Every row gives one point. The points of each table are mixes of a few directions, plus a little noise. How many directions does each table use, and how many do they share? Where both have some left over, give the other angles between the two spaces (their principal angles), to ten degrees, smallest first.

First (4 x 3):
[[-36  -4 -29]
 [ -4  -1  -3]
 [ 75   9  60]
 [-35  -4 -28]]
Second (4 x 3):
[[  0   0  -2]
 [ -1  -4 -56]
 [  0  -2 -37]
 [  2   6  95]]
Directions: first 1, second 1, shared 0; angles 50

First (6 x 6):
[[ 14  13  60 -22 -48   7]
 [ -9  -8 -37  13  30  -4]
 [  4   3  15  -6 -12   2]
 [ 14  13  61 -22 -48   7]
 [ -1  -1  -4   2   3   0]
 [-22 -21 -95  35  76 -11]]
Second (6 x 6):
[[ 22  15  32 -24 -16 -18]
 [ -8  -3  20   4 -25  23]
 [-15  -9  -7  13  -3  20]
 [ 32  14 -54 -19  74 -77]
 [ 17  12  17 -18  -4 -20]
 [-48 -29  -9  43 -25  73]]
Directions: first 1, second 2, shared 1

First (8 x 9):
[[ 45  16 -15  15   5 -47 -27 -10 -47]
 [ 65  21 -27 -17  10 -29 -31   5 -56]
 [ 28   5 -44  -3 -25 -25  -7   4 -27]
 [-22   9 -47 -37 -60 -26  27 -15 -23]
 [-24 -21  38  68  20   5  -2  -5  44]
 [-86 -16  78  76  16 -14  20 -43  52]
 [-18 -21 -23 -57 -17  84  28  45  50]
 [ 13   6  39 -46  51  52  -9  19   6]]
Second (8 x 9):
[[-12 -42  71   5 -14   3 -47  41  -8]
 [  0  13 -60 -29  -5  -8  76 -48  -3]
 [ 19 -58  28  32 -29   0 -32  -6  18]
 [ -1  20  37  21  21   8 -65  46   0]
 [ 13  41 -95 -21 -35 -30  79 -20  28]
 [ -4 -45  16  -9 -23  -3  17 -13  -5]
 [ 10  66 -69   1  54  14  30 -52  -4]
 [-23   5  71  -1  31  15 -59  52 -27]]
Directions: first 4, second 4, shared 0; angles 30, 30, 70, 80

First (8 x 12):
[[ 30  40  45  -9 -64   5   5  61  30  22 -12  91]
 [  3  23 -12 -23  -2 -19 -43  -1  10   7  -4  -4]
 [  0   4   1   4  25  -3   7   3 -10 -40   9  28]
 [-10   5  45 -24 -26  12  29  51  19  44  50 -25]
 [-13 -30 -21 -35  37  60  29  -2 -22 -24 -28   4]
 [ -3 -14  14  68   1 -44  17 -26  -5  -5  41 -34]
 [ 15  -5 -60  -6  -6   9 -50 -54  -7   6 -90   6]
 [-19 -23 -11  25  34 -21   5 -33 -16 -10  34 -64]]
Second (11 x 12):
[[ 49  41 -73   9 -54  28   5  26 -95  -6  46 -16]
 [ 44  37 -65   8 -49  25   4  24 -86  -6  42 -14]
 [-46 -39  68  -9  51 -26  -5 -24  89   6 -43  15]
 [-24 -20  36  -5  27 -14  -2 -13  47   3 -23   8]
 [ -2  -1   2   0   2  -1   0  -1   3   0  -2   1]
 [-13 -11  19  -3  14  -7  -2  -7  24   2 -12   4]
 [-20 -17  29  -4  22 -11  -2 -11  38   3 -18   6]
 [-13 -11  19  -2  14  -7  -1  -7  25   2 -12   4]
 [ 29  24 -43   5 -32  17   3  15 -56  -4  27 -10]
 [ 37  31 -54   7 -41  21   4  19 -71  -5  34 -12]
 [-42 -35  62  -8  47 -24  -4 -22  82   5 -39  14]]
Directions: first 5, second 1, shared 0; angles 90

First (11 x 18):
[[  1   3  -5  41   2  26  11  26 -38  45   0 -23  33  -7 -50  -8 -12  -9]
 [  0  19   0 -30  21 -12  34 -23  16 -35  36  10 -18  -8  11 -10  16   8]
 [-28  10   2 -93  14 -50  42 -66  56 -80  36  20 -50  12  95  18  30  25]
 [ 28   1   4  26  -8   7  16  19 -40  22  -1  -2  48 -27 -23  17 -15 -17]
 [ 25 -18  10   1 -30 -16  -5   6 -23   5 -25  10  44 -17  30  48 -16 -17]
 [ 22   0   4  12  -1   4 -41  11  17 -14 -11  22 -19  -3 -17 -22   1  -4]
 [ -8 -15  -3  30 -16  15 -17  21 -23  42 -27 -19  24   9 -14  12 -15  -8]
 [-19  -7  -3 -10  -1  -2 -28  -8  29 -10 -12   2 -34  23  16 -12   7  10]
 [-18   5  -7  13  10  15  12   6  -9  22   8 -19   0   8 -24 -14   0   4]
 [ -2   6  -5  34   9  25   0  20 -18  30   3 -15   7   0 -49 -24  -5  -3]
 [ -4  -4   2 -21  -1 -12 -25 -12  33 -28  -7  16 -33  12  25  -6   9   8]]
Second (10 x 18):
[[-10 -11 -40  27  -9   3  43  20  31   1  -7  48  39  43   5   8  11 -14]
 [ 14  14  55 -37  12  -4 -58 -28 -42  -1  10 -65 -54 -58  -6 -12 -15  19]
 [ 15  16  62 -42  13  -5 -65 -31 -47  -1  11 -74 -61 -66  -7 -13 -17  21]
 [ -9  -9 -35  24  -8   3  37  18  27   1  -6  42  35  37   4   7  10 -12]
 [ -4  -5 -17  12  -4   1  18   9  13   0  -3  21  17  18   2   4   5  -6]
 [ -9 -10 -37  25  -8   3  39  19  28   1  -7  44  36  39   4   8  10 -13]
 [ 10  10  39 -27   8  -3 -41 -20 -30  -1   7 -47 -38 -42  -4  -8 -11  14]
 [ -6  -6 -24  16  -5   2  25  12  18   0  -4  28  23  25   3   5   6  -8]
 [ -3  -3 -11   7  -2   1  12   6   8   0  -2  13  11  12   1   2   3  -4]
 [  2   2   9  -6   2  -1  -9  -5  -7   0   2 -10  -8  -9  -1  -2  -2   3]]
Directions: first 4, second 1, shared 0; angles 80

First (10 x 24):
[[ -9  -4 -16  30  -1  -7  -7 -13 -23 -25 -48  13  18  29   8 -25  -7  11
    4   5 -17  24 -44   3]
 [ -9 -46  13 -11  12   2   9   7   7 -12 -31   1 -39  44  -1 -53  13 -17
   14  42  14  14   9 -12]
 [  5  21 -56  33 -26 -23 -10 -17 -24 -11 -24   5  48 -16   4  11 -16  25
  -15 -20 -26  10 -42  28]
 [-16  24  80  -2  38  38  -6   3   0   0  22  10 -12  16   6  18   4  -9
   18 -17   7  -3   0 -43]
 [  4  -8 -38  11 -17 -17   0  -6  -7  -6 -21   0  12   0   0 -12  -5   8
   -8   6  -9   8 -14  19]
 [ 20   4 -52 -10 -31 -23   5   2  10  19  25 -15  15 -46  -8  24  -4   8
  -21  -9  -1 -17  21  33]
 [  7  16   2  -9  -4   2   1   4   8  15  30  -6   5 -27  -3  28  -1   1
   -6 -16   3 -15  16   3]
 [  9   0  37 -44   9  16  11  20  33  33  63 -16 -34 -30 -10  29  12 -19
    0  -2  27 -31  63 -12]
 [ -6 -21 -24  18  -5 -12  -1  -7 -13 -21 -47   7   3  30   4 -38  -2   3
    3  20  -9  22 -29   7]
 [ -6  12  54 -15  23  26   0   8  11   9  31   0 -17   0   0  18   6 -11
   10  -9  12 -12  20 -26]]
Second (10 x 24):
[[ -5  20  95  54  52  60 -22 -16  35 -13   5  13  70  38 -12  48 -15   6
   72  32   6   0  12 -69]
 [ -4  13   9  -3  -8  11  -5   1  20  17  12   2  11 -17  -5  17   5   0
   -4  -3  -3 -17  17  -2]
 [-12 -33 -16 -19 -22 -19  10  16   5  -8 -27   0 -54   4   1 -62  21 -19
  -21  24   1 -10  11  17]
 [ 16 -19 -62 -26 -11 -25  13  -7 -25  17  -5 -11  -9   3   6  -4  -6   7
  -18 -13   1  30 -19  29]
 [ 15 -15 -49 -13  -6 -29  11  -3 -30  -2  -5 -10 -12   1   7  -9  -9   7
  -14 -12   2  24 -21  26]
 [-14  44  40   3  13  21 -10  -3 -14   5  21  12   4 -11   9  29   0   3
   -6 -43 -11  -7 -17 -17]
 [  6  26  -5   9   4 -17   0   3 -38 -23  16   0  -6 -20  12  12 -12   7
  -14 -38  -5   1 -27  11]
 [ 26 -47 -47   6  -8 -18   9  -5  19   0 -16 -17  22  15 -15 -10 -10   4
   22  50  14  15  20  14]
 [-20   1  19 -20  -6  16  -1   2  14  21  -8   9 -22   6   2 -16  20 -11
  -12  -2  -4  -6   7  -9]
 [ -6   9  18  11  -9  -2  -4  13  13 -13   8   3  -7 -22  -4  -6   7  -6
   -4   6  -2 -29  17   0]]
Directions: first 3, second 5, shared 2; angles 50

First (11 x 32):
[[-22  21  -5   8  -8 -51 -18 -39 -32  -2  23 -16  45   8  25 -51  14 -16
   31 -15 -33  49 -30  53 -41 -17 -15  41  30 -14  44 -13]
 [-15  15  -4   6  -6 -36 -12 -28 -22  -2  16 -10  32   6  17 -36  10 -12
   21 -10 -23  34 -22  37 -28 -12  -9  29  20  -9  30 -10]
 [ -5   5  -2   2  -2 -14  -4 -10  -9   1   6  -5  11   2   7 -12   4  -5
    9  -3  -8  13  -8  13 -11  -4  -3  10   8  -4  11  -3]
 [ -3   3   0   1  -1  -7  -2  -5  -3  -2   2  -2   6   2   3  -6   1  -3
    3  -2  -4   5  -4   7  -5  -3  -2   5   4  -2   5  -2]
 [-20  19  -5   8  -8 -46 -16 -35 -28  -1  20 -15  40   8  21 -45  12 -15
   26 -13 -31  44 -28  48 -37 -17 -13  36  28 -13  39 -11]
 [-10  10  -3   4  -5 -23  -8 -18 -15  -1  11  -7  21   4  10 -23   6  -9
   14  -6 -16  22 -14  24 -18  -8  -6  19  13  -7  20  -6]
 [ 20 -21   6  -7   7  50  18  38  30   2 -22  15 -43  -6 -22  47 -12  16
  -31  14  31 -47  30 -51  38  16  13 -40 -30  13 -41  14]
 [ 21 -22   7  -8   8  54  19  41  32   1 -24  16 -47  -7 -25  52 -15  18
  -32  15  36 -52  33 -56  42  18  15 -43 -32  15 -46  13]
 [ -5   6  -2   2  -2 -14  -5 -12  -8  -1   6  -4  12   1   7 -13   3  -5
    7  -4  -8  14  -8  13 -10  -5  -4  11   7  -3  10  -4]
 [  5  -6   1  -3   2  14   6   9   8   0  -7   4 -11  -2  -6  14  -3   4
   -8   4   9 -14   8 -15  10   5   4 -12  -7   3 -10   4]
 [ 30 -31   8 -13  12  72  25  56  45   2 -34  22 -63 -11 -34  70 -19  25
  -42  21  47 -69  45 -76  58  25  21 -60 -43  18 -62  18]]
Second (8 x 32):
[[ 13  19  -2 -15 -10 -21 -11   1 -17 -20   9 -11  30   0 -13   1  22  10
  -19   5 -34  51  -5  11   8 -12  -7  -7  35  21  31  -7]
 [ 22  33  -5 -26 -18 -36 -19   1 -29 -33  15 -17  51   0 -21   2  37  16
  -32   9 -57  85  -7  18  15 -19 -12 -11  59  37  53 -10]
 [ 23  37  -6 -30 -20 -39 -20   2 -32 -36  17 -20  57   0 -23   2  41  19
  -37   9 -64  95  -7  20  17 -21 -13 -13  66  41  57 -12]
 [ -7 -12   1  10   6  12   7  -1  10  12  -5   6 -18  -1   7  -1 -14  -6
   12  -4  21 -29   3  -6  -6   7   4   4 -20 -14 -18   3]
 [-13 -21   4  17  11  24  12   0  18  21  -9  11 -32   0  14  -1 -24 -11
   21  -6  37 -55   5 -12 -10  11   8   7 -37 -24 -32   7]
 [ -6  -9   1   7   4  10   5   0   7   9  -4   5 -14   0   6   0 -10  -4
    9  -2  15 -23   2  -6  -3   4   3   3 -15  -9 -13   3]
 [-21 -33   6  27  17  36  17   0  29  33 -15  19 -50  -1  21  -1 -38 -16
   31  -9  57 -86   7 -18 -15  19  11  12 -59 -37 -52  11]
 [-10 -14   3  12   8  16   8  -1  13  15  -7   7 -23   0  10   0 -18  -7
   15  -4  27 -38   4  -7  -7   9   5   5 -28 -17 -23   5]]
Directions: first 1, second 1, shared 0; angles 60

First (11 x 32):
[[ -1 -11   9 -11 -10 -33 -33  -6 -21 -24 -34 -21  13  18  25 -14  16 -13
  -24  -8 -40  27 -19 -20  -5  18 -20  13  13  19  18 -22]
 [ -8  -5   1   8  -8   5  14   7   9   9  21  -4  -4  -2 -17  34  -4  11
   19  -6  11 -32 -16   9  -1  -6  -2   0   2 -17   5  -7]
 [ 12   8  -2 -11  12  -5 -19 -11 -12 -11 -29   8   5   1  25 -52   4 -16
  -28  10 -13  47  27 -11   2   8   6  -1  -4  25  -9  13]
 [ 20  25 -13  -4  31  32  11  -9   8  12  -3  37  -8 -20   7 -60 -11  -9
  -13  25  28  38  63   7   8  -9  33 -17 -21  15 -35  46]
 [-13   0  -6  21  -7  31  46  17  30  32  60   7 -16 -16 -48  69 -18  28
   50  -5  47 -75 -14  28   2 -24  10 -10  -6 -43  -4   3]
 [  1  -2   2  -4  -1  -8 -10  -3  -6  -7 -12  -4   4   4   9 -10   4  -5
   -9  -1 -11  12  -2  -6  -1   5  -4   3   2   8   3  -4]
 [-22 -14   2  21 -22  12  37  21  23  23  56 -13 -10  -5 -47  95 -10  31
   53 -18  28 -89 -46  22  -2 -17  -8  -1   6 -47  15 -22]
 [ 15  21 -12  -1  25  30  13  -6   9  13   3  32  -9 -18   2 -45 -11  -5
   -7  21  29  26  52   8   7  -9  29 -15 -18   9 -30  40]
 [  0  -8   7  -9  -7 -25 -26  -6 -17 -19 -29 -15  10  14  21 -15  12 -11
  -20  -5 -32  25 -12 -16  -4  15 -16  10   9  17  13 -16]
 [  0  -8   7  -9  -7 -27 -27  -6 -18 -20 -29 -16  11  15  22 -14  13 -12
  -20  -6 -33  25 -14 -17  -4  15 -16  11  10  17  14 -17]
 [ -5  -8   5  -1  -8 -12  -7   1  -5  -6  -4 -12   4   7   2  12   5   0
    0  -7 -12  -5 -17  -4  -3   5 -11   6   7  -1  11 -14]]
Second (11 x 32):
[[-17   8   6   0  -9 -16  -1 -14   4  -4 -11  -8  10  28   6   0   2  19
    7  -8  24   6  -3   3  17   0   3  16  -2  28  20 -17]
 [  0  20   4  26   0 -12  16 -30  23  -8  40  11  46  21  26  -5  -2  -8
   29 -12   1  11 -23  -5 -43   2 -26  33  -3  50  31  30]
 [ 30  26 -25  10  10  27  24   7  13  22  25  21  31 -30  14   1 -13  16
   10   8  18  34  -5  -7 -26 -10  21 -37 -12  11 -28  58]
 [-26 -22  14 -15 -17 -19 -22  10 -20 -14 -39 -33 -25  22 -25   9   6   4
  -12 -10  -6 -30  10   8  48   5  -3   6  10 -24  15 -60]
 [ -7  17  48  -3 -14 -38  -8  -9 -23  -1 -50 -18  21  18  27   9  -6  13
   -6  -8  -2  33 -14 -28  -9  16  -4  -1 -20  14   3  44]
 [-16 -34  25  -5   6 -11 -21  -9  -8 -28  18   6 -43  10  -3 -17  15 -57
  -11   7 -53 -38   7   6 -20   7 -44  49  13 -24  19 -32]
 [ 23 -16 -24   3   8  34   4  29  -1  -1  38   5 -12 -39 -19  -2  -5 -32
   -5   9 -36 -22   8  11 -16 -11  -7 -27   7 -50 -22   5]
 [-20 -22 -10  -6  -4  12 -11   2   3 -28  47  11 -39  17  -6 -22   9 -30
   -9  10 -15 -25  24  30   4 -25 -13  32  10 -16  23 -54]
 [ -1  25 -15 -15 -10   6   4  11  -4  20 -35  -5   7   2   2   8  -9  61
   -7   1  61  38  13   2  46 -15  55 -42 -15  13 -20   2]
 [ 15 -10  -3 -12  30   2  -3  -4   3  29 -43  12 -28 -30 -17   7  11   5
   -9  11   8 -13  -5 -15  12  29  10  -3  13  -3 -35  -1]
 [ 19  11 -19  15   2  13  17  10   8  13  11  -4  34 -19  -4  12 -10  10
   15  -8   2   5 -13  -4  -9   1   4 -27   0   1 -10  26]]
Directions: first 2, second 6, shared 0; angles 30, 50

First (8 x 32):
[[ 31  21  -4   9  11  37 -17  10 -30  -4 -14  18 -32 -24  28  -6  -6  50
  -10  -6  -8  48  -3   8 -11  -9 -30  18  31 -20  11   0]
 [-36 -25   5 -10 -13 -43  20 -11  35   5  17 -21  39  29 -33   7   7 -58
   11   9   8 -57   4  -9  12  11  35 -21 -36  24 -13   0]
 [ 16  -4   1  35  -2 -34   3  -4  27  23  -6  -6  35  40  -5 -11 -12 -29
    5  11 -21 -22  22  32  23  35  25   7 -43  17 -32 -19]
 [ 11  13  -3  -9   6  34 -10   7 -28 -12  -5  13 -33 -30  17   1   2  40
   -7  -9   4  36 -11  -8 -16 -19 -27   7  35 -18  19   8]
 [ 32   1  -1  53   2 -38  -2  -3  28  32 -15  -3  41  49   1 -19 -20 -25
    5  15 -32 -17  29  48  30  49  25  16 -51  19 -41 -27]
 [-45  -8   1 -60  -5  28   8   0 -20 -33  20  -3 -32 -46 -10  23  23  11
   -2 -13  38   2 -30 -54 -30 -49 -18 -22  45 -13  41  30]
 [ 41  10  -2  47   7 -12 -10   2   8  23 -19   7  17  29  14 -19 -19   4
   -1   8 -29  10  22  42  20  34   7  21 -27   5 -28 -22]
 [-50  -9   2 -64  -7  28   9   0 -20 -35  22  -4 -33 -48 -13  25  25   9
   -2 -13  40  -1 -32 -58 -30 -52 -17 -25  47 -12  43  31]]
Second (9 x 32):
[[-11 -20  45 -72 -37 -37 -18  -2 -22  -9  19 -25   9  66   3 -32  -1 -59
   30  -7  -9  -4  12  -1  29 -43  53 -14 -33 -26 -23   1]
 [ 20 -54 -26   2  17  56  13  15 -29   7  31   9 -22 -22  15  92 -27 -44
  -51 -14  42 -26  -1 -13 -26 -12 -17   1  44  -2  15  37]
 [-26  24 -12  18 -23  -1  -8  25   6  25 -10  -1 -13  -1  10 -60 -36  34
   18  11   5  15  25  -1 -18  26  24   7  24  20 -10  -9]
 [ 24   9  10   7  33 -10  11 -37  13 -29 -12   9  20 -18 -21  37  57  12
   -7  -4 -21   0 -36   9  20  -8 -44  -3 -35 -13  16  -7]
 [ 25 -24   9 -14  16  53  18 -18 -52 -17  29  21 -28 -27  -2  71  13   4
  -29 -25  27  -5 -32   2 -24 -38 -49 -11  26 -26  27  35]
 [-19  -6   6 -21 -28 -22 -15  20   4  14   3 -18   4  35  10 -40 -28 -29
   18   7  -1  -2  27  -5   8   1  48   0  -4   5 -21  -6]
 [  5   6  -5  13  10   5   5  -6   4  -3  -5   6   0 -14  -4   9   9  14
   -5   0  -2   2  -8   2  -3   5 -16   2   1   2   6  -1]
 [  4   8 -42  56  26  13   8  12  35  14 -19   9   4 -38   2  20  -9  21
  -22  13   3  -4   5  -4 -12  43 -18  15  18  29   7  -8]
 [-23  57  16  11 -14 -59 -13 -10  41  -2 -37 -10  25  17 -14 -95  22  46
   49  19 -43  26   6  11  26  26  19   3 -42  11 -16 -42]]
Directions: first 2, second 4, shared 0; angles 30, 60
